Each row is a point. Each copy is the shape, with its points in the same order, turned, moved and blurred by noise. Is it also mirrored, or only turned?

Shape (6 x 2):
[[-0.11  0.43]
 [-0.09 -0.14]
 [-0.31  0.28]
 [ 0.29 -0.40]
 [ 0.45 -0.46]
 [-0.12  0.18]]
Copy 1, 6 rows:
[[ 0.52  0.10]
 [ 0.11 -0.16]
 [ 0.49 -0.09]
 [-0.36  0.04]
 [-0.44  0.17]
 [ 0.34  0.05]]
Copy 1 is: mirrored
Copy 2:
[[ 0.05  0.37]
 [-0.17 -0.14]
 [-0.11  0.30]
 [ 0.08 -0.49]
 [ 0.14 -0.65]
 [-0.06  0.16]]
Copy 2 is: only turned
Copy 3 (6 x 2):
[[-0.40  0.15]
 [ 0.16  0.26]
 [-0.30  0.36]
 [ 0.50 -0.04]
 [ 0.59 -0.20]
 [-0.17  0.20]]
Copy 3 is: mirrored
Copy 4, 6 rows:
[[-0.22  0.28]
 [ 0.07 -0.22]
 [-0.30  0.03]
 [ 0.60 -0.19]
 [ 0.75 -0.18]
 [-0.13  0.03]]
Copy 4 is: only turned

Shape, 7 rows:
[[ 0.46 -0.13  0.19 -0.39]
 [-0.22  0.48  0.24  0.27]
 [-0.16 -0.34 -0.25  0.20]
 [-0.04 -0.06 -0.35  0.06]
 [ 0.30  0.23  0.08  0.58]
 [ 0.84 -0.15 -0.18  0.04]
 [ 0.17 -0.16 -0.09  0.06]]
Copy 1, 7 rows:
[[ 0.39  0.03 -0.20 -0.47]
 [-0.14  0.67  0.18  0.19]
 [-0.22 -0.27  0.25  0.06]
 [ 0.00 -0.16  0.07  0.22]
 [ 0.26  0.37  0.60  0.09]
 [ 0.77 -0.19  0.26 -0.22]
 [ 0.13 -0.08  0.17 -0.09]]
Copy 1 is: only turned
Copy 2, 7 rows:
[[ 0.44  0.42  0.13 -0.34]
 [-0.21 -0.33  0.10 -0.10]
 [ 0.06  0.26 -0.31  0.43]
 [-0.01  0.30 -0.40  0.03]
 [-0.39  0.26  0.33  0.03]
 [ 0.01  0.94  0.24 -0.25]
 [ 0.08  0.39 -0.02  0.04]]
Copy 2 is: only turned

Shape (11 x 6):
[[-0.23  0.07 -0.15 -0.03 -0.23 -0.10]
 [-0.33  0.12 -0.03 -0.07 -0.41 -0.11]
 [-0.35  0.08 -0.11 -0.29  0.54 -0.17]
 [-0.32  0.43  0.13 -0.29 -0.22  0.23]
 [ 0.64  0.17 -0.08  0.06 -0.29 -0.25]
 [ 0.05 -0.30 -0.10  0.11  0.05  0.03]
 [-0.21  0.29 -0.14 -0.30  0.08  0.08]
 [ 0.22  0.06  0.77 -0.25  0.11  0.45]
 [-0.14 -0.65  0.30  0.87 -0.18 -0.14]
 [-0.03  0.21  0.04  0.33 -0.35 -0.22]
 [ 0.10  0.07  0.10 -0.13 -0.44 -0.32]]
Copy 1 (11 x 6):
[[-0.04  0.13 -0.02 -0.18 -0.11 -0.25]
 [-0.02  0.20  0.15 -0.25 -0.18 -0.45]
 [-0.66 -0.17 -0.04  0.16  0.09 -0.07]
 [-0.29  0.09  0.24 -0.03 -0.59 -0.33]
 [ 0.56  0.24 -0.24  0.33 -0.21  0.04]
 [ 0.13 -0.29 -0.07 -0.14  0.01  0.10]
 [-0.43  0.03 -0.07  0.01 -0.31 -0.18]
 [ 0.06 -0.56  0.54  0.40 -0.69  0.05]
 [ 0.57 -0.22  0.55 -0.57  0.43  0.34]
 [ 0.25  0.37  0.24 -0.09 -0.07 -0.07]
 [ 0.29  0.15  0.07  0.12 -0.12 -0.41]]
Copy 1 is: mirrored
Copy 2 (11 x 6):
[[ 0.04 -0.20  0.03  0.21  0.18  0.19]
 [ 0.12 -0.28  0.08  0.30  0.27  0.36]
 [-0.38  0.28  0.24  0.04  0.31 -0.32]
 [ 0.31  0.33  0.00  0.40  0.46  0.25]
 [ 0.44 -0.36 -0.43 -0.41  0.31 -0.06]
 [-0.19 -0.04 -0.05 -0.32  0.05  0.22]
 [ 0.11  0.24  0.06  0.21  0.27 -0.13]
 [ 0.39  0.66  0.07 -0.53  0.69  0.37]
 [-0.55 -0.50 -0.07 -0.60  0.37  0.96]
 [ 0.05 -0.41 -0.20  0.13  0.55  0.30]
 [ 0.40 -0.34  0.08 -0.07  0.40  0.22]]
Copy 2 is: only turned

Shape:
[[-0.18  0.16 -0.04  0.71  0.18 -0.21  0.35  0.29 -0.01]
 [-0.10 -0.08  0.18  0.18 -0.07 -0.09  0.36  0.07 -0.42]
 [-0.24  0.09 -0.12  0.10 -0.27 -0.26  0.05  0.24 -0.27]
 [-0.09  0.15  0.08 -0.03 -0.06  0.22 -0.01 -0.25 -0.06]
 [ 0.99 -0.20 -0.12 -0.19 -0.11 -0.22  0.16 -0.02 -0.14]
 [-0.16  0.22  0.08 -0.04  0.03 -0.14  0.30  0.13 -0.24]
 [-0.01 -1.00 -0.07  0.14  0.69 -0.14  0.27  0.29 -0.18]
 [ 0.40 -0.09  0.26  0.35  0.18  0.51 -0.44  0.17 -0.37]
 [-0.11  0.28  0.02 -0.22  0.17 -0.27 -0.24 -0.29  0.10]
 [-0.26  0.20 -0.03  0.15  0.27  0.10 -0.08  0.30  1.22]
 [-0.09 -0.18 -0.08  0.34 -0.02 -0.15  0.16 -0.03 -0.46]
 [ 0.54  0.20  0.76 -0.09 -0.14 -0.19 -0.22  0.07  0.20]
 [ 0.35 -0.18 -0.11 -0.17  0.26 -0.19  0.31  0.27 -0.36]]
Copy 1 (13 x 9):
[[-0.39  0.36  0.06  0.19 -0.17  0.17  0.04 -0.68 -0.46]
 [-0.20  0.28  0.54 -0.08  0.06 -0.16 -0.16 -0.33 -0.14]
 [-0.38  0.15  0.35  0.28 -0.16 -0.13 -0.15 -0.11 -0.05]
 [-0.06  0.02  0.04 -0.29 -0.11 -0.05 -0.23  0.13 -0.22]
 [ 0.07  0.17 -0.23  0.24  0.59 -0.52 -0.20 -0.34  0.48]
 [-0.26  0.07  0.34  0.08  0.15 -0.09 -0.20 -0.19 -0.37]
 [ 0.86  0.44  0.45  0.53  0.09 -0.25  0.04 -0.63 -0.30]
 [ 0.18  0.00 -0.04 -0.45 -0.27 -0.41  0.45 -0.26  0.20]
 [ 0.01 -0.20 -0.04  0.08  0.15  0.35 -0.17  0.20 -0.14]
 [ 0.03  0.72 -0.68  0.27 -0.20  0.41  0.14  0.35 -0.70]
 [-0.06  0.16  0.43  0.08 -0.16 -0.10 -0.31 -0.50 -0.04]
 [-0.21  0.34 -0.06 -0.29  0.51  0.16  0.37  0.16  0.40]
 [ 0.10  0.02  0.25  0.39  0.41 -0.50 -0.02 -0.40 -0.13]]
Copy 1 is: mirrored
Copy 2 (13 x 9):
[[ 0.22 -0.20  0.08  0.15 -0.09  0.56  0.32  0.10 -0.45]
 [-0.14 -0.38  0.07 -0.47 -0.13  0.27  0.13  0.22 -0.14]
 [-0.27 -0.50  0.14 -0.03  0.18  0.13  0.10 -0.02 -0.12]
 [-0.44  0.10 -0.29 -0.27  0.12  0.12  0.00  0.13 -0.18]
 [-0.08 -0.36 -0.09 -0.21 -0.34 -0.78 -0.26  0.64 -0.32]
 [-0.38 -0.28 -0.01 -0.22 -0.11  0.11  0.32  0.06 -0.21]
 [ 0.63  0.03  0.51 -0.85 -0.21 -0.24  0.17 -0.09 -0.36]
 [ 0.26  0.17 -0.35 -0.37  0.34 -0.03  0.13  0.70  0.18]
 [-0.33 -0.11 -0.51 -0.14  0.24 -0.22  0.19 -0.23 -0.44]
 [ 0.20  0.67 -0.38  0.53 -0.24  0.13  0.08 -0.60 -0.26]
 [-0.02 -0.43  0.12 -0.41  0.13  0.26  0.04  0.26 -0.26]
 [-0.04 -0.32 -0.85 -0.04 -0.34 -0.35  0.20  0.23  0.21]
 [-0.09 -0.24  0.26 -0.31 -0.20 -0.43  0.31  0.36 -0.31]]
Copy 2 is: mirrored

Shape (16 x 12):
[[ 0.23 -0.08 -0.36 -0.26  0.24 -0.27 -0.07 -0.03 -0.16 -0.09  0.03  0.47]
 [ 0.39 -0.33 -0.15 -0.21 -0.42  0.16  0.04 -0.32 -0.07  0.34 -0.58  0.41]
 [-0.27  0.53 -0.09 -0.33  0.49  0.21  0.54  0.29 -0.11 -0.44 -0.11  0.06]
 [-0.37 -0.37  0.32  0.04  0.29  0.09  0.36 -0.26  0.13 -0.08  0.30 -0.39]
 [ 0.11 -0.25 -0.65  0.11 -0.54  0.37  0.01 -0.39 -0.04  0.11 -0.05  0.63]
 [ 0.40  0.02 -0.21  0.08 -0.47  0.14 -0.07 -0.22 -0.51  0.17 -0.07  0.10]
 [-0.27  0.14 -0.29 -0.31 -0.36 -0.37 -0.12  0.17 -0.17 -0.06 -0.20  0.28]
 [-0.51  0.15 -0.11 -0.57  0.22 -0.01  0.89  0.56 -0.09 -0.37  0.23 -0.18]
 [ 0.40 -0.25 -0.25 -0.17 -0.39  0.18 -0.34  0.13 -0.44 -0.16 -0.09  0.43]
 [-0.25  0.08  0.49  0.15  0.20  0.14  0.38  0.13  0.31  0.30  0.23 -0.02]
 [-0.09  0.20  0.05 -0.29  0.06  0.01  0.44  0.45  0.43 -0.68  0.07 -0.12]
 [-0.34 -0.32  0.46  0.32  0.11  0.43  0.03  0.08  0.17  0.44  0.35  0.07]
 [-0.51  0.25  0.19 -0.04  0.23  0.23  0.09 -0.08  0.24 -0.15  0.11 -0.33]
 [ 0.47 -0.09 -0.43  0.42 -0.45 -0.21  0.05 -0.15 -0.25  0.12 -0.15  0.41]
 [-0.29  0.13  0.50 -0.17 -0.05  0.06  0.42 -0.20 -0.01 -0.28  0.30  0.31]
 [-0.04 -0.47 -0.15  0.48 -0.31  0.20  0.12 -0.17 -0.35 -0.14 -0.57  0.51]]
Copy 1, 16 rows:
[[ 0.50  0.18  0.43  0.00  0.34 -0.02  0.30  0.12 -0.24 -0.04  0.34  0.14]
 [-0.07 -0.28  0.22  0.23 -0.09 -0.18  0.73 -0.16 -0.32 -0.26  0.10 -0.15]
 [ 0.65  0.22  0.09 -0.45  0.56  0.04 -0.16 -0.18  0.50 -0.57 -0.18  0.13]
 [ 0.25  0.56  0.13  0.00 -0.24  0.00 -0.29  0.01 -0.04  0.11 -0.78  0.17]
 [ 0.25 -0.04 -0.03 -0.11 -0.19 -0.19  1.11  0.10 -0.01  0.27  0.09 -0.18]
 [-0.06 -0.28 -0.06 -0.02 -0.12  0.34  0.63  0.09 -0.02 -0.12  0.25  0.30]
 [-0.04 -0.07  0.05 -0.16  0.72  0.06  0.33 -0.14 -0.08  0.20  0.07 -0.03]
 [ 0.59  0.27  0.17 -0.78  0.65 -0.12 -0.24 -0.26  0.10 -0.27 -0.69  0.48]
 [ 0.18 -0.49  0.25 -0.25 -0.07  0.20  0.49 -0.10 -0.20  0.15  0.47  0.10]
 [ 0.01  0.68 -0.17 -0.22 -0.20 -0.27 -0.26 -0.26  0.05 -0.07 -0.23  0.16]
 [ 0.24  0.35  0.11 -0.88  0.41  0.07 -0.27  0.07  0.03 -0.40 -0.28 -0.21]
 [ 0.04  0.54 -0.20 -0.08 -0.59 -0.10 -0.14 -0.51 -0.06  0.22 -0.17  0.10]
 [ 0.18  0.67  0.04 -0.15  0.10  0.31 -0.19 -0.14  0.29 -0.09 -0.44 -0.03]
 [ 0.08 -0.17 -0.34  0.00  0.05 -0.02  0.58  0.44 -0.28  0.01  0.39  0.10]
 [-0.02  0.27  0.21 -0.28  0.07 -0.36 -0.20  0.01  0.45  0.05 -0.30  0.22]
 [ 0.35 -0.49 -0.37  0.15 -0.13 -0.23  0.42  0.10 -0.02  0.07  0.00 -0.32]]
Copy 1 is: only turned
Copy 2:
[[ 0.34 -0.46 -0.24 -0.10 -0.13  0.30  0.30 -0.21 -0.40 -0.04 -0.08  0.10]
 [-0.49 -0.61 -0.01 -0.39  0.04  0.67  0.11 -0.26 -0.09  0.42  0.20 -0.04]
 [ 0.06  0.09 -0.07 -0.01  0.09 -0.78  0.10  0.15 -0.51  0.01 -0.05  0.15]
 [-0.04 -0.03 -0.62 -0.02  0.36 -0.16 -0.43  0.11  0.24 -0.35 -0.08 -0.38]
 [-0.46 -0.44 -0.40 -0.46 -0.31  0.61  0.33 -0.21 -0.26  0.41 -0.51 -0.23]
 [-0.15 -0.44 -0.33 -0.34 -0.52  0.49 -0.03  0.22  0.02  0.45  0.04  0.09]
 [ 0.04 -0.09 -0.11  0.34 -0.30  0.33  0.45 -0.02 -0.26  0.28  0.10 -0.16]
 [ 0.17  0.00 -0.46  0.27  0.41 -0.96  0.45  0.25 -0.06  0.15  0.00 -0.21]
 [-0.03 -0.39 -0.18 -0.55 -0.45  0.54  0.57  0.13 -0.08  0.12  0.16  0.01]
 [-0.15  0.13 -0.28  0.14  0.32 -0.17 -0.31 -0.20  0.44 -0.10 -0.23  0.16]
 [ 0.32  0.29 -0.08 -0.21  0.14 -0.62  0.21 -0.17  0.03  0.07  0.13 -0.39]
 [-0.43  0.13 -0.56 -0.09  0.22  0.17 -0.22 -0.08  0.57 -0.36 -0.34  0.21]
 [-0.10  0.46 -0.38  0.02  0.13 -0.20 -0.31  0.09 -0.07 -0.17 -0.08 -0.18]
 [-0.08 -0.69 -0.26 -0.22 -0.72  0.48  0.04 -0.32 -0.01  0.41 -0.12 -0.06]
 [ 0.13 -0.09  0.10 -0.01  0.29 -0.11 -0.09  0.29  0.17 -0.09 -0.46 -0.22]
 [-0.69 -0.69 -0.01 -0.23 -0.57  0.26  0.16 -0.10  0.02 -0.14 -0.10 -0.35]]
Copy 2 is: only turned
